Each point is reached from the start by the listed moves, each made once or not at all, plus a little noise. Is the number of moves made odd or even? Then give how often each move was made.

Moves:
(1): [ -8   6  14  50 -43]
(2): [-17  -3  28 -14 -39]
Start: [-15  14  11   7 -10]
Points:
[-16  13  12   5 -11] -> even (0, 0)
[-22  21  23  60 -55] -> odd (1, 0)

Moves:
(1): [-13  -1  -2 -13   0 -18 -25  -4  12   3]
(2): [ -4  -5 -28  13  16  -3 -12  13  -7   5]
(3): [-13 -14   4  -9  27 -22  -3   9  20   4]
(4): [-22   9 -14  -5  16 -15  15  -6   2  -3]
(5): [-14  -2  -5 -17  12  -4  -7   9  -4   8]
(6): [ -6  -5  -9  -2  -9  15   4 -17   6  23]
(7): [25 13  2 20 -4  9  7  3 -4 10]
(8): [ 24 -11 -11 -25  -3   1   8  -5 -12  -5]
(9): [-10  -3   2  -4  -8  -7   2   8  -9   9]
Start: [ 5  8  4  5  4 12 -5  0  4  5]
Points:
[-13  -2 -20  11  37 -33 -37  27  15  38] -> odd (1, 1, 1, 0, 0, 0, 1, 0, 1)
[ 20  11 -44   5  22  -1  16  13 -26  22] -> odd (0, 1, 0, 1, 0, 0, 1, 1, 1)
[-12  23 -19   5   5   3   0 -26  17  34] -> even (1, 0, 0, 1, 0, 1, 1, 0, 0)
[-15  -5 -60 -30  22  -8 -17 -24   5  28] -> odd (1, 1, 0, 1, 0, 1, 0, 1, 0)
[-41 -22 -53 -40  42 -37 -18  -3  11  43] -> odd (1, 1, 1, 1, 0, 1, 0, 1, 1)
[-27 -30 -46 -51  38 -28 -36  12  11  53] -> odd (1, 1, 1, 0, 1, 1, 0, 1, 1)

Moves:
(1): [ 8 -8  0  7 -3 -4  8  3  1 12  0  0  0  6  0 -7  0  1  1 -3  3  1  0]
(2): [ -6  12   6  -5   8   4 -10  -4   6   8   0  -8  -5   3  -8  -4  -8   0
  -1   3  -5  -1  -6]
(3): [  6  -1   5   5   0  -6   2   9   9   3 -13   6  -2   2  -7   3  -4   3
   8  -6   6   5  -2]
(4): [ 12   3   1  -5  -6   9  -1  -6   0  -6   3   8   1   4   0   0   2 -14
   8  -5  -6   5   1]
(5): [ 12 -13  -9  -4  11   6  -5   0  -3   0  -6  -3   0  14  -4   5   4  -8
   0   2   2   5   3]
(6): [  7   4  -5   2  -6   3  -7  -1  -2   0  -7   2   5   6   0   1   3   6
   2   7   5   5 -17]
(7): [ -2 -20  10  -4   0  -7   4  -8   7   9  10  20   4  -9  -2  14  -6   8
  -5   0  -6   6  -1]
(8): [ -6  -1   4  -6  13  -5  -5   3   4  -5  -3  -7   1   9  -2 -14   0  10
  -9  -6   6   5  -1]
(9): [  0   1  -1  11  -5  -1  -3  -2   0  -4  -2  -2  -6   6  -1  14   0   1
 -12   6  -2  -6  -7]
(10): [  3   8   2   7   5   2  -4   0 -11  -5  -4   1  -8   1  -7   6   0   9
   0   2  -2  -7  -4]
(11): [-10  -8   0  -2   6   8  -2  -3   0   0   3 -10  -4   2   7  12  -7   8
   8   7  -6   3  10]
(12): [ -1  10  -5   7   1  -5   1   0   7   5   7   3  11  -1   4  -6   6   3
   5 -13  13 -10   7]
(13): [  2  -7 -16 -18 -10   2  11   6  -7   6  -9   1   6  -7   9   3   9  -1
   2  -5 -20  -2  15]
(14): [-12  -5 -16  -2  10  -5  12  -8  -9   8 -15  -8   6 -12 -10  12   0   2
   0 -11   1   4   7]
(15): [ -8  -3  -7  -6  -1  -7   4  -5  17  -2  11   4 -13   4   0  -8  12   1
  21   9  -5   3 -16]
(16): [ -7  10  -6   3  -7  14  -2   9  -3  -3  -6  -3   3   3 -10   1   5  12
   1   6  -7  10   5]
(17): [-7  6 -9  1 -3  1  4 -6 10 -1  7  0 10 13 -1 -2 -2 -5 -2  7  4  7  3]
(18): [  9  -8   3   8   1 -10  -6  -3   9   0  -1  -4  -5  -2 -12   9  -1   2
  -1   4  -2  -4  -1]
(19): [ -3   9   4   0   1  -4  -4 -13   0  -2 -13   1  -2  -2  15   0   3 -11
  -6   8  -1   6   1]
(20): [ -3   4   5   1   2  -1   9  -2   8  14   7 -13  11   6 -11  13  10  12
   6  -2  22   4   8]
Start: [  4  -5   5   3  -3  11  -2   4  -4   2  -2  -6  -1 -10   2   0   1   5
   4  -8  -6   0   8]
Points:
[-12 -45  -8  -3  35 -17  13 -17  32  29 -23   1   2   3   4   9  11  22
  28 -19  10  27  13] -> even (1, 0, 1, 0, 1, 0, 1, 1, 0, 0, 1, 1, 0, 1, 1, 0, 0, 0, 1, 0)
[ -9  12   3  15 -12   8   0 -24  60  22  33  -2   9  15 -37  30  17  25
  26   9  -1  14   0] -> even (0, 1, 0, 1, 0, 0, 1, 0, 1, 0, 0, 1, 0, 0, 1, 1, 1, 1, 0, 1)
[ 12 -30   7  18   2   5  -2   0   6  14  -1 -20 -10  -5  -2  13  -5  17
  11   2 -11  -2  17] -> odd (1, 0, 0, 0, 0, 0, 0, 0, 0, 0, 1, 0, 0, 0, 0, 0, 0, 1, 0, 0)
[ -7  -7 -36 -13  -1 -15  20 -11   7  23 -32 -12  14  -8  21 -20  33  17
  20 -21  -3  11   4] -> even (1, 0, 0, 0, 0, 1, 0, 1, 0, 0, 0, 1, 1, 1, 1, 0, 0, 0, 1, 0)
[  7   3 -22  -4  -2  21  14  16  23  32 -16 -23   2  33 -34   9  27  27
  40   5  -6  25  15] -> even (1, 1, 1, 0, 1, 0, 0, 0, 0, 1, 0, 0, 1, 0, 1, 1, 1, 0, 0, 1)

Moves:
(1): [  3  10   3  -6 -12  -4  -4   5  -1   4  -4 -17  -4   4 -12   9   1   2
  11  14 -17  10  -2  -5   0   9  -2]
(2): [  0   3  -3 -10  -4  -5  -2   2  -6   6   5   3  -1   3  11  -3  -1   1
   2  -5 -14   0   8  -3   4  -7  -1]
(3): [ 12   8  -4 -10   4   9  -1   5  -1   4   5   8   5   4   2   3   6  -4
   8  -4   0  -1  -2   4  -8 -10   8]
(4): [ -2  -2   1  -8   3   0  -2  -1  -6   5   4 -10   3  10   3  -2  -5  -8
   6  -3   6   6   1   7  -3 -14  -3]
(5): [ 11  -3   2  -3   3   6  -2   2  -4  -2   3  -7   2   5   7   8   3   1
  -1   2 -12  -5   4   4   1  -6  -9]
(6): [  1  12 -10  -6  13 -12   4  -4  -1  -2  -2  11  11   4 -20  -5  -3  -2
   5  -3   3  -1   6  -1   3   9  -5]
(7): [  0   5   5  10  -5   0  -8  10   3   7  -2   3  11   4  -4  -3  -4  11
  -6   1  -1  -2  -1  -3   5 -13 -10]
(8): [ -1  -6  -9  -7  -4 -11  -2   8  11  13 -16 -14 -16   1   4   3  -2   5
  -6   7  13  -2  10 -14  -5  12   2]
(9): [  0  -7   2   5  -6   2  -8  10   8   4 -10  -3  -1   0  12  10   1  -9
  -1   8 -14   2   9  -1   7  -7  -3]
(10): [-3  3 -1 -5 -4  5 -6  5 -3 -4  6 -4  0  4 -5 -3 -1 -7 -8  0  3  3  2  2
  1 10 11]
(11): [ -3   8  16   4  -6   8   0   1  -4  -7 -14  -1  14  -7   6  -1  -7  12
  -8  11   2  -5  -6   7   4  -6  -5]
(12): [ -7  -8  -5   6 -13  -2   9   3   1  19  -7   9  -4   6   8   1  -5 -14
   5   3  10  16  -6  -6 -13   6   5]
(13): [ -1 -11  -3   5  -2  -8   5   2   4 -15   5   4  -9 -12  -4  -6  -1  -2
  -7  -4  12  14  -6   4  -9   6   2]
(14): [  3  -1   6   3  -2   0  -3  -2   3   6  -6   5   9  -1 -13   6  -8   7
  -7  -6   7  12   6   1   8   6  -2]
(15): [  2   2   5  -4  -3  -3   9   0  -7  -1  -7 -10  -3  -7 -13   3   8  -9
  -2  -8   1   1  -9  -3   1   5   5]
(16): [-22  -2   7   2  -3   5   1   9  -1  -7   0  13  -3  -8  -1  -2  -1  -9
   6 -16   6 -14   1   6  -7  11   2]
(17): [  1  -3   0  15   7   2   5  -2  -1  17 -11 -12  -9   1  -9 -13  -9   6
 -14  -8   6  15   5   0   1   5   2]
(18): [ -2  -2   0   7  -7  -6   5   3   0   2   0  -9  -3   1  -2 -10   3   4
  -7   6   6   4  13  -3   0   4   1]
(19): [ -3   5 -18 -13 -15  -5   8   5  -7  -2  11  -9   6   2   3  -2   9  -3
   6  -4  -6   3   1   3  -3   2  -5]
(20): [ -7   7   5   0   7 -12  -1  14  -5  -2  -3   3  -3  10  -2   6  14  18
  -8   8   2  -7  -4  13   8   8  12]
(21): [-1 -8  2 -1  3 -3 -7  7 -5  1 -5 -4  5 -3 13 -4 -8  6  7  6 -4 -1 -2 -2
 -6 -6  6]
(22): [ -6   2   3   9  -7 -13  -6  -2   2  11  -1  -1  -5  -2   4   8   0  -6
  -3  -2   2   4  14  -3  -7   6  -2]
(23): [ -3   9   5  -8  15   5  -2   5  10   4   9   9  14   6   0 -14  13   1
  -5 -17   3   4  -7  15  -4  -5  -1]
(24): [ -5  11   6  -7  15   3  10   6   0  12  13   4   0  -5  -6   0 -10   0
   3  -3   5  -6  -7  10  12   5   3]
Start: [  3  -4   1   6   3  -4  -3   4  -1 -10   8 -17   1   5  -4   7   4  -3
   0   2  -1  -2  -6  -4   5 -12  -3]
Points:
[-29   5   9 -13  -9 -11  27  54 -13  45 -11 -44   3   1  18 -29  -2  -1
 -13 -21  17   5   2  10  -7  10   0] -> odd (0, 1, 0, 0, 1, 0, 0, 1, 0, 0, 1, 1, 0, 0, 1, 1, 1, 1, 1, 0, 1, 0, 1, 1)
[-28  -2  27  11 -11  -9 -13  60  15   2 -15   3  16  13  -6  -1   2  18
 -47  -8  45  11 -10  25  -8  18   3] -> odd (0, 0, 0, 0, 1, 0, 1, 1, 0, 1, 1, 1, 1, 1, 0, 1, 0, 0, 0, 1, 0, 0, 1, 0)
[-35 -16   0  13 -23 -33  10  55  -3  41 -24 -48   0   0  -2  -5 -40 -21
 -27  -3  43  42  40   7 -11  34  -2] -> odd (0, 0, 0, 1, 1, 1, 0, 1, 1, 1, 1, 1, 1, 1, 0, 1, 1, 1, 1, 0, 1, 1, 0, 1)
